Every row gives one point. Examples show where two turns around zero, p and q, send a point. Where does a point land after both, in the order given? Backwards means that the second turn is done in reverse. Each puzzle has new turns, and all numbers are rounded.

Turn p:
[ 14  12 -34] -> [ 18 -15 -30]
[ -3 -16 -14] -> [ -1 -21   2]
[ -2 -42  57] -> [-9 14 69]
[-16  28 -31] -> [-12  -6 -43]
[ 6 17 23] -> [ 3 29  3]
Turn q:
[16  3 15] -> [ 15 -15   7]
[-49 -23  -1] -> [-52  11  11]
[ 46 -18 -19] -> [ 21 -26 -41]
[-13  38   6] -> [16 28 24]
Where do these land?
q, then p: [ 4 27 36] -> [19 28 30]
p, then q: [ 22  11 -36] -> [  6  -8 -42]
p, then q: [-31 -25 -33] -> [-49 -12 -10]
p, then q backwards: [  4 -13  34] -> [-23  23  18]

Turn p:
[30  0 17 17 18 -8] -> [25 -4 31 -3 14  8]
[  8  17 -26 -47  29 -32] -> [ 10 -11 -17 -47  17 -46]
[ 28 -30  14  11  26  15] -> [ 21 -28  14   9  26  26]
[-10  16 -10  31  11  22] -> [ 10  33 -11  13  12  19]
[-27   8  -1  -1 -17 -17] -> [-20  14  -2   9 -14 -22]
[-26  17  -4 -21 -76  14] -> [-45  13 -18  -5 -69   5]
[-16  -5 -26  20 -20  -1] -> [  6  13 -21  26 -20  -6]
[ 13 -23  34 -12  29   6] -> [ -7 -31  23  -4  34  14]
Turn q:
[ -4  -7  13 -18 -25  -3] -> [ 12 -21  11 -18  -5  13]
[ 52  49 -28  20  20  -1] -> [ 38  48  -4  43   3 -33]
[-13 -10  17  30  -8   6] -> [-27 -16  17  13  -9  -5]
[ 27  19 -26  11  33  37] -> [ 4 44 -8 42 22  8]
[-53  -1   0 -29 -20 -16] -> [-12  -7  -4 -52 -31  21]
[ 10  -7 -12 -15 -17  -2] -> [ 21 -11  -9  -1  -3  12]
[-19 -46 -14  10  24  -1] -> [-38 -17 -37   3  12   6]
[ -1   2  51 -10  -8 -18] -> [  1 -20  35 -31  12 -19]
Where do these land?
q, then p: [ 18  17 -23 -24  17   8] -> [ 27  18  -6 -30   5   9]
p, then q: [-14 -25 -17  27  13 -18] -> [ -7  -2 -11  28  -3 -37]
q, then p: [ 10 -39 -15 -32 -15 -35] -> [ 28 -49 -34  -4  -4  -5]
p, then q: [-29 -24 -18  35 -23   1] -> [-11  -3   3  40 -38 -17]
p, then q backwards: [-36  33  55 -13   3  31] -> [-51   0  24   0  40  42]
q, then p backwards: [25 -6  5 21  8 21] -> [-17 -21  11  24  13  -6]
p, then q: [ 32  31  24 -24  -4  20] -> [ 13   4  20 -29  23  40]
p, then q backwards: [ -6  14 -12  11   2 -29] -> [ 14  26   1   9  10 -17]

Turn p:
[  5  23 -22 -62 -32  42 -19 -10] -> [ 27 -15 -30 -69 -28  22  -6 -15]
[-19 -22  30 -10  -3 -21   0  -2] -> [-15  -7  36  -1 -17 -20   3   7]
[  4  76  -3 -11  -4  -1 -14   5] -> [ -1  61 -33 -28 -12  10  -3 -16]
[ -1 -12  -3  14 -27 -17  43 -44] -> [  2 -23  10  22   3 -27  11 -57]
[ -1 -27  13  -3  28   7  15  25] -> [ -9 -12  28   5  18  18  16  26]
[ -1  -8 -27  24  50 -10 -15   1] -> [-22   3 -12  17  45   0 -27  24]
[-27  -4   0  60 -14   5   5  27] -> [-22  -1 -23  57 -17   1  23  16]
[  8  -9  -2  14  -7 -20  -2  27] -> [ 10   7  -1  16   4 -17  17  23]
[ 31 -16  13 -26   9  15 -13 -29] -> [ 29 -13  26 -19   4  14 -33  -9]
Turn q:
[27 27 -4 24 17 -6  4  3] -> [31 34  6  6 10  5 -6  8]
[ -2   1 -40 -37  -4  -1   6  -8] -> [  3  -4 -33 -35 -14 -15  14 -12]
[ -9   3  76 -29  22  31  27 -59] -> [-31  -5  83 -12  27 -20  48 -32]
[-11  44 -17   0 -36  -7 -12  11] -> [-22  38 -21 -11 -23   9 -28  -7]
[-13   1  -8   5  -6 -24 -23  -8] -> [-10  -2 -16  -1  14 -10 -28  -2]
[-23  32  20  -5  12  21 -25   0] -> [-20  10  21 -22  15  34 -13 -16]
[  1 -35  -9  23  16   1  41   5] -> [ 15 -12 -13  34  10  -4  40  19]
[ 16 -54 -25  16 -29   3 -27  24] -> [ 21 -47 -28  33 -32   3 -25   2]
[ 14 -19   8   4   6 -18   8  32] -> [ 12 -12   2  10  -8  -1  -2  40]
Where do these land?
q, then p: [-22  21  -3  36   6  -9 -32  19] -> [-11   6 -30   0  -3  33 -31  25]
q, then p: [  5 -29  38 -28   2  42   4 -42] -> [-10 -25  65  16 -12 -11  -3 -35]
q, then p: [ 21  -3 -26  31  46 -18  -3  31] -> [ 37  16 -15   4  40  32   3  32]
q, then p: [-32   5 -32 -19 -12 -27 -15  37] -> [ -7 -24 -44 -35  -1  -6   9  32]
p, then q: [-21  -7 -36   3  18   7  40   9] -> [ -1 -17 -22   0  32   5  45   4]
q, then p: [ 30  32  -8 -18 -32  17  13  32] -> [ 32  12 -23 -17 -43  -1  24 -21]
p, then q: [ 22   5  -9  -8 -22   2 -10 -26] -> [ 22  -4   2  -7  -7 -27 -18 -17]
q, then p: [ 15 -35  38   9 -20   0   2 -31] -> [ -9   2  35  44 -13 -29  -9  -1]
p, then q: [-17  10  39  -6  14 -12   1 -28] -> [-40   4  26  -2  11  -1 -20 -17]
